Each row of a before or after table is a point. One or more steps were done to the points. Then noise was added and the rows were shuffled. The steps act on how far a point lies along the listed directions, d1 being the first. Write out the steps. A step turns or swaps two directions, mirrors them in a line or flattens them onto one, adds a multiple of one to another, or multiplies one. Angles are multiples of 10 degrees, from the lower direction toward the higher: turns from -170 to 170, lines from 10 to 170 but not 90. Use the fewest steps. Two steps may share a direction if one is a turn and the other turns, adds or multiplies; they go together, in the order done. Otherwise the lowest direction goes first.

Directions:
(1): [ 0.19 -0.50  0.51]
(2): [ 0.65 -0.09 -0.34]
(3): [0.29 0.53 0.41]
Before (8 x 3):
[[ 0.74  0.13 -0.30]
 [ 0.80  0.20 -0.17]
 [-0.58  0.35  0.32]
 [-0.46 -0.12 -0.24]
 [-0.22  0.39 -0.39]
 [-0.45 -0.40 -0.02]
 [-0.19 -0.46 -0.42]
 [ 0.77  0.19  0.18]]
After (8 x 3):
[[-0.42 -0.10  0.70]
 [ 0.16 -0.06 -0.31]
 [ 0.30  0.32 -0.53]
 [-0.01 -0.22  0.67]
 [-0.15 -0.18 -0.01]
 [-0.41 -0.16  0.72]
 [-0.05  0.13 -0.37]
 [-0.40  0.37 -0.17]]
Steps: mirror d1 and d2 in the line at 20 degrees; multiply d3 by 0.4

Directions:
(1): [ 0.46 -0.25 -0.16 -0.77  0.23 -0.38]
(2): [ 0.34  0.26  0.56 -0.31 -0.65  0.24]
(3): [-0.42  0.78 -0.25 -0.32 -0.10 -0.36]
Before (8 x 6):
[[ 0.03  0.38 -0.02 -0.83 -0.22 -0.48]
 [ 0.66 -0.16  0.26 -0.22 -0.27  0.20]
 [ 0.04  0.42 -0.05 -0.31 -0.06 -0.02]
 [ 0.24  0.01  0.23 -0.28 -0.19  0.18]
 [-0.76  0.30 -0.83  0.09  0.63 -0.54]
 [-0.10 -0.03 -0.22  0.09  0.42  0.04]
 [ 0.30 -0.36 -0.22 -0.27  0.36 -0.30]
 [ 0.43 -0.12  0.02 -0.33 -0.07 -0.06]]
After (8 x 6):
[[ 0.30 -0.21  0.19  0.01  0.10  0.30]
 [ 0.03 -0.11 -0.42 -0.13  0.42 -0.12]
 [ 0.99 -0.52 -0.03 -1.17  0.20 -0.45]
 [ 0.34 -0.60 -0.69 -1.08  0.81 -0.86]
 [ 0.49 -0.01 -0.32 -0.86  0.20 -0.57]
 [-0.02  0.22 -0.19 -0.51  0.15 -0.21]
 [ 0.42 -1.16  0.10  0.54  0.33  0.38]
 [ 0.27  0.46 -0.33 -0.81 -0.04 -0.49]]
Steps: multiply d1 by 2.5; turn d2 and d3 by 110 degrees

Directions:
(1): [-0.15  0.16  0.56  0.54  0.08  0.83  0.28  0.13]
(2): [-0.25  0.38 -0.48  0.16  0.96 -0.05  0.22 -0.08]
(3): [ 0.22 -0.35  0.28 -0.01  0.50 -0.10 -0.44  0.86]
(4): [ 0.27 -0.96 -0.35  0.36  0.15  0.20  0.20 -0.30]
(5): [ 0.10  0.27 -0.34  0.95 -0.32 -0.29 -0.38  0.16]
Before (14 x 8):
[[-0.01  0.43  0.34  0.07 -0.80 -0.11 -0.13 -0.17]
 [-0.19  0.10 -0.13  0.43 -0.02  0.14  0.11 -0.46]
 [ 0.02  0.22  0.99 -0.47 -0.35  0.34  0.11  0.23]
 [-0.17 -0.50  0.02 -0.40  0.13  0.46  0.41 -0.26]
 [ 0.07 -0.09 -0.19 -0.34 -0.25 -0.03  0.06 -0.40]
 [-0.06  0.06  0.18 -0.61 -0.50 -0.04 -0.10  0.09]
 [ 0.16  0.15 -0.12  0.04  0.09 -0.20 -0.25  0.34]
 [-0.22 -0.24  0.05  0.30 -0.17  0.44  0.22 -0.30]
 [-0.20  0.30  0.33 -0.67  0.25  0.49  0.23 -0.01]
 [ 0.08 -0.12  0.50  0.08  0.01  0.29 -0.09  0.39]
 [ 0.03  0.07  0.10 -0.71  0.67 -0.09 -0.21  0.43]
 [ 0.17 -0.88  0.22 -0.52 -0.37  0.06  0.13 -0.16]
 [-0.08  0.49  0.11 -0.07 -0.14 -0.42 -0.10  0.04]
 [ 0.07 -0.11 -0.01 -0.81  0.64 -0.17 -0.17  0.37]]
After (14 x 8):
[[ 0.19 -0.19  0.09 -0.45  0.08 -0.40 -0.28  0.26]
 [-0.06 -0.75  0.95 -1.22 -0.28  0.60  0.42 -0.12]
 [-0.02  0.76  0.04  0.36 -0.68 -0.37 -0.31 -0.08]
 [-0.07  0.19  0.70 -1.77  0.14 -0.22  0.24  0.05]
 [ 0.14  0.19 -0.07  0.53  0.08 -0.06 -0.26  0.42]
 [-0.10 -0.39 -0.28 -0.18 -0.39 -0.25 -0.05 -0.36]
 [-0.21 -0.13  0.28 -1.90  0.73  0.33  0.47 -0.30]
 [-0.08 -0.01  0.26 -0.34 -0.15  0.50  0.33 -0.34]
 [-0.10 -0.41  0.64 -1.14  1.07  0.74  0.35  0.28]
 [-0.08 -0.25  0.47 -1.12  1.10  0.54  0.21  0.24]
 [-0.15 -0.79  0.27 -1.55  0.26  0.45  0.63 -0.43]
 [-0.09  0.00 -0.41  0.52 -0.23 -0.20 -0.15 -0.47]
 [-0.24  0.27  0.57 -0.83 -0.10  0.37  0.16  0.14]
 [-0.19  0.63  0.10  0.41  0.06 -0.13 -0.03  0.09]]
Steps: multiply d1 by -1; turn d2 and d4 by 30 degrees; multiply d5 by 2.5

Directions:
(1): [ 0.20  0.11  0.44 -0.38  0.40  0.54 -0.47 -0.22  0.11  0.58 -0.72]
(2): [-0.26  0.03 -0.36 -1.09 -0.33 -0.08 -0.60  0.11 -0.07 -0.31  0.15]
(3): [-0.93 -0.23  0.76 -0.23  0.00 -0.01  0.41 -0.10 -0.49 -0.09 -0.11]
(4): [ 0.00  0.66  0.45  0.13 -0.83  0.45 -0.09  0.26 -0.01  0.37  0.47]
(5): [-0.23  0.71 -0.31 -0.26  0.34 -0.03  0.41 -0.87  0.13  0.24  0.37]
(6): [-0.10  0.49 -0.60  0.13 -0.20  0.45  0.31  0.16 -0.58 -0.30 -0.75]
Before (8 x 11):
[[ 0.47 -0.10  0.61  0.18 -0.59  0.48 -0.46  0.33  0.06  0.45  0.36]
 [-0.43 -0.35  0.26 -1.02 -0.33 -0.09 -0.54  0.17 -0.13 -0.62 -0.22]
 [ 0.29  0.30 -0.63  0.18  0.20  0.30 -0.09  0.08 -0.16 -0.12 -0.52]
 [-0.26  0.00 -0.95 -0.68  0.05 -0.31  0.22  0.34 -0.46 -0.70 -0.02]
 [ 0.40  0.64 -0.74 -0.19  0.13  0.24 -0.17 -0.35  0.35 -0.42 -0.12]
 [-0.51 -0.07  1.18 -0.34 -0.02  0.15  0.07 -0.39  0.18  0.40  0.26]
 [-0.30 -0.79 -0.11 -0.69  0.06 -0.36 -0.51  0.26  0.03 -0.56 -0.04]
 [ 0.39  0.38 -0.29  0.22  0.15  0.09  0.14 -0.26 -0.08  0.11  0.17]]
After (8 x 11):
[[ 0.18 -0.58  0.51 -1.11  0.11 -0.17 -0.98 -0.11  0.76  0.20  0.28]
 [-0.73 -0.61  0.42 -0.08 -0.21 -0.50  0.18  0.09 -0.16 -0.49  0.64]
 [-0.88 -0.42  0.80 -0.42 -0.38 -0.16  0.16  0.16 -0.32 -0.60  0.02]
 [ 0.38  0.14 -0.20  0.23  0.37  0.22  0.06 -0.33 -0.14  0.17 -0.28]
 [ 0.46 -0.17  0.81  0.26 -0.40  0.43 -0.51  0.22  0.14  0.63  0.26]
 [-0.06  0.22 -0.58  0.63  0.07  0.30  0.43  0.20 -0.43 -0.25 -0.74]
 [-0.04  0.23  0.07  0.56  0.54  0.33  0.67 -0.39 -0.19 -0.32 -0.69]
 [-0.76  0.50 -0.37 -0.19 -0.05 -0.02  1.03  0.01 -0.91 -0.45 -0.07]]
Steps: turn d1 and d5 by -50 degrees; turn d1 and d4 by -50 degrees; swap d2 and d3; multiply d6 by 1.6

Directions:
(1): [-0.21 -0.38 -0.71 -0.12 -0.49 -0.44 -0.41 -0.52  0.40 -0.10  0.02 -0.88
 -0.07  0.05]
(2): [-0.06  0.65  0.08 -0.02  0.02 -1.04  0.64  0.39  0.04 -0.11  0.17 -0.29
 -0.55 -0.12]
(3): [ 0.37  0.90 -0.59 -0.24  0.13  0.70 -0.05 -0.20  0.26  0.17  0.56 -0.15
 -0.28 -0.34]
(4): [-0.75  0.02  0.49 -0.16  0.42  0.32 -0.59  0.06 -0.41 -0.38  0.20 -0.44
 -0.73  0.00]
(5): [ 0.07 -0.56 -0.47  0.34  0.39 -0.23 -0.32  0.29  0.40 -0.22  0.11  0.65
 -0.55 -0.74]
(6): [ 0.85 -0.27 -0.25  0.13  0.81  0.08  0.13  0.25 -0.34 -0.33 -0.37 -0.73
  0.04  0.13]
Before (8 x 14):
[[ 0.06  0.12  0.26  0.07  0.64  0.03  0.19  0.39 -0.15 -0.09 -0.10 -0.05
  -0.73 -0.51]
 [-0.56  0.07  0.78  0.03 -0.39 -1.25  0.40  0.31  0.38  0.33  0.18  0.67
  -0.28 -0.05]
 [ 0.18  0.17  1.25 -0.16  0.59  0.34 -0.06  0.34 -1.08 -0.41 -0.28 -0.65
   0.14  0.35]
 [-0.50  0.07  0.33 -0.50 -0.38  0.52  0.33 -0.22 -0.61  0.13  0.03 -0.14
   0.21  0.24]
 [-0.06  0.66  0.55 -0.20 -0.04  0.58  0.03  0.11 -0.45  0.00 -0.11  0.08
   0.02  0.11]
 [ 0.70  0.17 -0.54  0.33 -0.08 -0.44  0.40  0.32  0.15 -0.08  0.03  0.13
   0.06 -0.02]
 [ 0.65  0.86 -0.88 -0.26 -0.23 -0.19  0.56 -0.67  0.17  0.25 -0.01 -1.22
   0.14  0.26]
 [ 0.01  0.09 -0.63 -0.36 -0.26  0.35 -0.69 -0.54 -0.08  0.10  0.19 -0.40
   0.13  0.17]]
After (8 x 14):
[[ 0.59  0.51 -0.57 -0.27  0.33  0.96 -0.16 -0.77 -0.28  0.02 -0.02 -1.23
   0.17  0.27]
 [ 0.46 -0.11 -0.41 -0.07  0.61  0.39 -0.64  0.08 -0.53 -0.29  0.08 -0.13
  -0.27 -0.17]
 [ 0.23  0.52  1.11 -0.01 -0.17 -0.56  1.03  0.46 -0.05  0.57 -0.07  0.41
   0.43  0.43]
 [ 0.45  0.61 -0.54  0.05 -0.50 -0.18  0.22 -0.15  0.17  0.10  0.29 -0.33
  -0.01  0.17]
 [-0.60  0.02  0.45 -0.19 -0.35  0.52 -0.47 -0.18 -0.16  0.03 -0.12  0.28
   0.13  0.02]
 [-0.23 -0.57  0.28 -0.21 -0.09  0.74  0.08 -0.15 -0.51  0.08 -0.06  0.25
   0.35 -0.03]
 [-0.86 -0.93  0.61 -0.20 -0.93 -0.07 -0.95 -0.65 -0.03 -0.14 -0.11 -0.23
   0.48  0.23]
 [-0.69  0.26  0.31 -0.10 -0.37 -0.56  0.16 -0.20  0.01  0.06  0.00 -0.44
  -0.45 -0.09]]
Steps: swap d1 and d6; turn d2 and d5 by -60 degrees; turn d3 and d4 by 40 degrees

Directions:
(1): [ 0.78  0.09  0.28 -0.62  0.43 -0.15  0.32 -0.08 -0.45 -0.24  0.25 -0.21
  0.15 -0.74  0.70  0.07 -0.51  0.41]
(2): [-0.51  0.70  0.77 -0.15 -0.04 -0.05  0.12  0.36 -0.19  0.17  0.30  0.69
  0.63  0.29  0.23  0.75 -0.04 -0.13]
Before (13 x 18):
[[ 0.02  0.38  0.64 -0.11  0.06  0.00  0.22  0.26 -0.39 -0.06  0.41  0.39
   0.49 -0.29  0.68  0.59 -0.16  0.00]
 [ 0.20  0.23  0.25 -0.44  0.20  0.01  0.16  0.08 -0.36 -0.01  0.19  0.04
   0.15 -0.24  0.23  0.13 -0.22  0.14]
 [-0.41  0.69  0.45  0.03 -0.08  0.07  0.06  0.32 -0.29  0.17  0.24  0.62
   0.64  0.46  0.29  0.62  0.10 -0.01]
 [ 0.15  0.60  0.74 -0.70  0.17 -0.04  0.27  0.42 -0.49  0.11  0.47  0.46
   0.60 -0.35  0.89  0.78 -0.12  0.01]
 [ 0.61 -0.25 -0.27 -0.11  0.07 -0.05 -0.28 -0.27  0.01 -0.02 -0.22 -0.29
  -0.51 -0.33  0.06 -0.38  0.05  0.20]
 [ 1.10 -0.67 -0.35 -0.21  0.40 -0.12  0.28 -0.39 -0.16 -0.43 -0.03 -0.66
  -0.63 -0.85  0.36 -0.50 -0.17  0.38]
 [ 0.05 -0.14  0.14  0.18  0.00  0.17  0.15  0.02  0.12  0.06  0.03 -0.22
  -0.09 -0.11 -0.05 -0.04 -0.13  0.13]
 [ 0.40 -0.29 -0.21 -0.03  0.01  0.05 -0.05 -0.20 -0.13  0.12 -0.12 -0.49
  -0.27 -0.19 -0.04 -0.53 -0.01  0.01]
 [ 0.29 -0.20 -0.03  0.07  0.02 -0.01  0.02 -0.30 -0.09 -0.04 -0.14 -0.26
  -0.19 -0.30 -0.02 -0.30  0.00  0.18]
 [ 0.59 -0.07 -0.12 -0.15  0.24 -0.02  0.10 -0.04 -0.31 -0.19  0.01 -0.36
  -0.14 -0.36  0.31 -0.09 -0.31  0.43]
 [ 0.07 -0.11  0.18  0.07  0.06  0.04  0.10 -0.03 -0.10  0.18  0.01 -0.13
  -0.15 -0.13  0.11 -0.06  0.32  0.05]
 [ 0.59  0.15  0.06 -0.34  0.25 -0.07  0.32  0.10 -0.36 -0.18  0.26 -0.21
  -0.09 -0.49  0.43 -0.09 -0.51  0.26]
 [ 0.21 -0.55 -0.25  0.11  0.00  0.01  0.02 -0.19  0.00 -0.06 -0.18 -0.19
  -0.23 -0.29 -0.22 -0.19  0.11  0.10]]
After (13 x 18):
[[ 0.11 -0.19  0.10  0.17  0.01  0.18  0.13  0.00  0.11  0.05  0.01 -0.28
  -0.13 -0.15  0.00 -0.09 -0.12  0.15]
 [-0.74  1.04  0.82 -0.03 -0.12  0.05  0.09  0.50 -0.35  0.27  0.36  0.98
   0.94  0.66  0.36  0.97  0.13 -0.09]
 [ 0.11 -0.14  0.16  0.05  0.09  0.03  0.11 -0.05 -0.11  0.15  0.00 -0.16
  -0.17 -0.16  0.13 -0.08  0.28  0.07]
 [ 1.98 -0.97 -0.57 -0.60  0.73 -0.21  0.45 -0.63 -0.40 -0.72  0.01 -1.19
  -0.85 -1.57  0.77 -0.85 -0.55  0.75]
 [ 0.33 -0.72 -0.44  0.13 -0.01  0.01 -0.01 -0.29  0.03 -0.10 -0.27 -0.40
  -0.37 -0.38 -0.28 -0.38  0.10  0.16]
 [ 0.49 -0.32 -0.15  0.00  0.07 -0.02  0.04 -0.39 -0.12 -0.08 -0.16 -0.44
  -0.29 -0.48  0.03 -0.46 -0.08  0.28]
 [ 0.46  0.35  0.47 -0.75  0.40 -0.06  0.31  0.09 -0.57 -0.09  0.34  0.04
   0.28 -0.53  0.54  0.26 -0.43  0.30]
 [ 1.15  0.20  0.22 -0.74  0.56 -0.16  0.53  0.04 -0.67 -0.37  0.43 -0.38
   0.01 -1.02  0.90 -0.08 -0.86  0.54]
 [ 0.92 -0.48 -0.48 -0.17  0.17 -0.06 -0.25 -0.40 -0.03 -0.14 -0.29 -0.55
  -0.70 -0.57  0.11 -0.62 -0.04  0.33]
 [ 0.45  1.05  1.33 -1.18  0.45 -0.16  0.56  0.56 -0.89  0.04  0.78  0.66
   1.05 -0.68  1.49  1.22 -0.51  0.21]
 [ 0.16  0.69  1.07 -0.46  0.24 -0.09  0.39  0.35 -0.68 -0.10  0.63  0.54
   0.81 -0.51  1.09  0.92 -0.40  0.14]
 [ 1.07 -0.14 -0.11 -0.45  0.48 -0.10  0.26 -0.14 -0.52 -0.34  0.10 -0.57
  -0.16 -0.82  0.62 -0.17 -0.59  0.69]
 [ 0.66 -0.49 -0.42 -0.05  0.06  0.07 -0.06 -0.31 -0.13  0.03 -0.17 -0.72
  -0.42 -0.37 -0.03 -0.74 -0.06  0.11]]
Steps: multiply d1 by 2; multiply d2 by 1.6
